Rows are points. Each copy is the shape, with its points in the same order, turned, moved and blurred by noise. Some copies are also mirrored. Which?

Shape (8 x 2):
|  -63 |   -8 |
|  191 | -179 |
| -173 | -127 |
|  -39 | -230 |
| -159 |  133 |
| -213 |  182 |
|  -73 |   63 |
|   24 | -178 |
Copy 1, 8 rows:
|  -26 |  -24 |
|  272 |  -83 |
|  -77 | -177 |
|   86 | -217 |
| -167 |   71 |
| -238 |   94 |
|  -53 |   34 |
|  124 | -142 |
Copy 1 is: only turned
Copy 2, 8 rows:
| -102 |  -49 |
|  162 |  104 |
| -205 |   56 |
|  -87 |  163 |
| -200 | -207 |
| -253 | -244 |
| -110 | -130 |
|   -5 |  116 |
Copy 2 is: mirrored

Shape:
| -230 |  -50 |   48 |
|  161 |  -87 |   26 |
| -140 |  -23 |   47 |
| -361 | -119 | -171 |
|  158 |   89 |  -15 |
|  154 | -111 |  -46 |
| -172 |  -84 |  -10 |
Copy 1, 7 rows:
|  -47 |  -82 |  281 |
|  158 |   -9 |  -60 |
|   -7 |  -39 |  183 |
| -159 | -312 |  289 |
|  -11 |   86 | -109 |
|  121 |  -62 |  -95 |
|   -7 | -119 |  205 |
Copy 1 is: only turned
Copy 2 (7 x 3):
| -105 | -201 |  173 |
|  112 | -124 | -148 |
|  -57 | -176 |  136 |
| -362 | -114 |  175 |
|  164 |    4 |  -30 |
|   45 |  -94 | -176 |
| -115 | -175 |  115 |
Copy 2 is: only turned
Copy 3 (7 x 3):
| -260 |   -8 |  191 |
|  -53 |   13 | -127 |
| -188 |   10 |  153 |
| -290 | -239 |  298 |
|   73 |   36 |  -53 |
|  -43 |  -51 | -136 |
| -211 |  -52 |  130 |
Copy 3 is: mirrored
Copy 4 (7 x 3):
| -183 |   55 | -105 |
|  115 |  -20 |  161 |
| -124 |   72 |  -59 |
| -339 | -132 | -193 |
|  209 |   20 |  -22 |
|   91 |  -91 |  122 |
| -188 |    9 |  -31 |
Copy 4 is: only turned
